Each point is reached from the start by the listed moves, each made once or not at all, plus a little noise. Say if it took an odd or an even number of moves. Then give how often each move was made.

Moves:
(1): [ 36   1  -1  -1 -21]
(2): [-13  56  19 -37  13]
(3): [ -4 -26  67  13   9]
Start: [  1 -27   8  -7 -24]
Points:
[ 21   3  94 -34 -23] => odd (1, 1, 1)
[ -4 -55  75   6 -16] => odd (0, 0, 1)
[ 31 -53  75   5 -36] => even (1, 0, 1)

Moves:
(1): [32 -4  8  7 -9 14  9  3 10 -5 -7]
(2): [  8  43   4  -9 -11  -9  11   6   0  -6  -2]
(3): [ 1  6 29 10 10 -3  9 -2  3  2  8]
(4): [-3 15 -1 31  7  2 -2  4 11 -3  0]
(5): [ 14   8 -13   5  36  -6   8   2 -13  -1   9]
(6): [-11  -4   8 -12   4  34  -7   0  -3   6  -2]
(7): [-14  -5  -3   0   1  11  47   4  15  11   2]
(8): [ 3 -6  3 -9 -6  4 -3 36  0 11 19]
(9): [ 7  9  8 -5 16 -2  1 -6 41  7 -2]
Start: [  8  19  -5   8  -1   3   0  -4  -4 -13  17]
Points:
[-13   6   3 -12   1  54  36  36   7  16  35] => odd (0, 0, 0, 0, 0, 1, 1, 1, 0)
[ 25  95  30  28  60  17  20   3  34 -10  29] => even (0, 1, 1, 1, 1, 1, 0, 0, 1)
[50 34 37 13 57 38 20 -5 32 -5 24] => odd (1, 0, 1, 0, 1, 1, 0, 0, 1)
[ 54  33  -6  41  27  18  14  42   3 -13  39] => even (1, 0, 0, 1, 1, 0, 0, 1, 0)
[ 40  18 -13  17  28  22  63   7   7  -8  20] => odd (1, 0, 0, 0, 1, 0, 1, 0, 0)
[37 70 46 28 -5 41 18 44 16 -7 36] => even (1, 1, 1, 1, 0, 1, 0, 1, 0)
[-3 34 17 34 47 44 52 41  7 12 55] => even (0, 0, 1, 1, 1, 1, 1, 1, 0)

Moves:
(1): [ 26  -7   0  -5  -1  10  12   4   9   5  -4 -21   4 -16   3  11   5  -6
  -9]
(2): [-15  43  -6  -9  13  22  -4   0  15  -2   3  -1   2   1  18  -6  14   2
  -1]
(3): [ -1   6  31   4  -7 -13   2 -19   7   1   4   1  -7   8  12   2 -14  -9
 -11]
(4): [-5 11  3 21 -8 -9  9  2 -6 13 12 -4 -5 -5 -6  0  2 15  1]
(5): [ -6  -7   8  23  36   7   0 -11  -3   1  10 -18  13   9 -20  11 -12   2
  -5]
(6): [ -4  -4  18   0 -12  27   0  10   0   1   1   4  -4  10  -5   7  11  -9
  12]
(7): [-12  -5   1  -7   1   3  20  -7  -5 -12   9  -8   3  -7  -1 -13   0   0
   8]
(8): [-17  -1  16 -13  -1 -11  10  35  14  -5  -8  20   6  -2  11  14   6  15
  -4]
(9): [-11  -9  -5  10   4   1   2 -10  25  19 -11  26  -2  -1  13   4   1   2
   2]
(10): [-10   6  17 -12   1   2  -6 -11 -23  32 -13 -21  13  -9 -11  -4   5   6
   6]
(11): [  1  -4   2  -7  -2 -12 -11  -4   9   2  36  10  17   3   7   5  15  19
   0]
(12): [ 31  28   4 -14   8   0  21  -3 -20  -2 -15  35   7 -16   0  23   2 -35
   7]
(13): [ -8   1  -5   8 -17   4   8 -12  -3 -11 -12  -5  32  18  12  13   0   8
  -4]
(14): [  8   0   2 -15  13   4  17  -5 -14  25  10   2  -9  38  21   6 -13  35
   1]
(15): [ -3  -6   3  14  -1   8 -10   6 -12  -3   1   5   4 -18  31   2   0  -5
   2]
(16): [ -7   5  -4  -8  -4  -1  -4  -5   3  -3   4  -8 -14  -8  -1  29  -5  -1
   8]
(17): [  6  -8   0   8  16 -17   6  -8 -12   8 -12 -19  -7   6  -3  -2  26 -14
   6]
(18): [  7   3  12  -3   1   6   0 -12  -1 -14 -10   6  -5  -7  -9   4  11  26
   4]
Start: [ 25  -8   8  -7   1   0   8  16  13  -1   9  17  -2 -13 -14 -15   6   6
 -10]
Points:
[ 25  61  95 -21  64  24  60 -53 -38  50  43   1  16  15 -12  18  55  38
  25] => even (0, 1, 1, 1, 1, 1, 1, 0, 0, 1, 1, 1, 0, 1, 0, 0, 1, 1)
[-31 -12  25  53  14  10   7 -30  -4  43  -1 -14  41 -22   3  47  -4  32
  -4] => odd (0, 0, 0, 1, 1, 0, 0, 0, 1, 1, 0, 0, 1, 0, 1, 1, 0, 0)
[ -4  18  13 -15  49  28  11 -13   3   6  83  -2  17   6  39  20   5  54
   0] => odd (0, 1, 0, 0, 1, 0, 1, 0, 0, 0, 1, 0, 0, 1, 1, 1, 0, 0)
[ 37  12  87  14  20  25  69 -31  -3  56   2  13  23 -36 -32  31   6 -28
   0] => odd (1, 0, 1, 1, 1, 1, 1, 0, 1, 1, 0, 1, 0, 0, 0, 0, 0, 0)
[ -8 -10  61 -17  14 -29  39 -15   6  72 -33  21  24  47  40  19  22  46
 -16] => odd (0, 0, 1, 0, 0, 0, 0, 1, 1, 1, 0, 0, 1, 1, 0, 0, 1, 0)
[ 54  53  43 -38  64  39  68 -30   3  14  30   6  -4  -7  17  50 -16  -8
 -12] => even (1, 1, 1, 0, 1, 0, 1, 0, 0, 0, 0, 1, 0, 1, 0, 1, 0, 0)
[ 15  14  70 -32  29  36  58 -32  16  75  -7 -20 -11  21  33  -9  42  13
   2] => odd (1, 1, 1, 0, 0, 1, 1, 0, 1, 1, 0, 0, 0, 1, 0, 0, 1, 0)
[  5  74  59  -6 -10  10  39 -35 -20  21  32  24  65 -40  46  10  32   6
  -2] => odd (0, 1, 1, 1, 0, 0, 1, 0, 0, 1, 1, 1, 1, 0, 1, 0, 0, 0)
[ 39  47  29 -78  33  22  68  15  54  14  24  74  13 -28  46  67  43  62
   3] => even (1, 1, 0, 0, 0, 0, 1, 1, 1, 0, 1, 1, 0, 1, 0, 1, 0, 1)
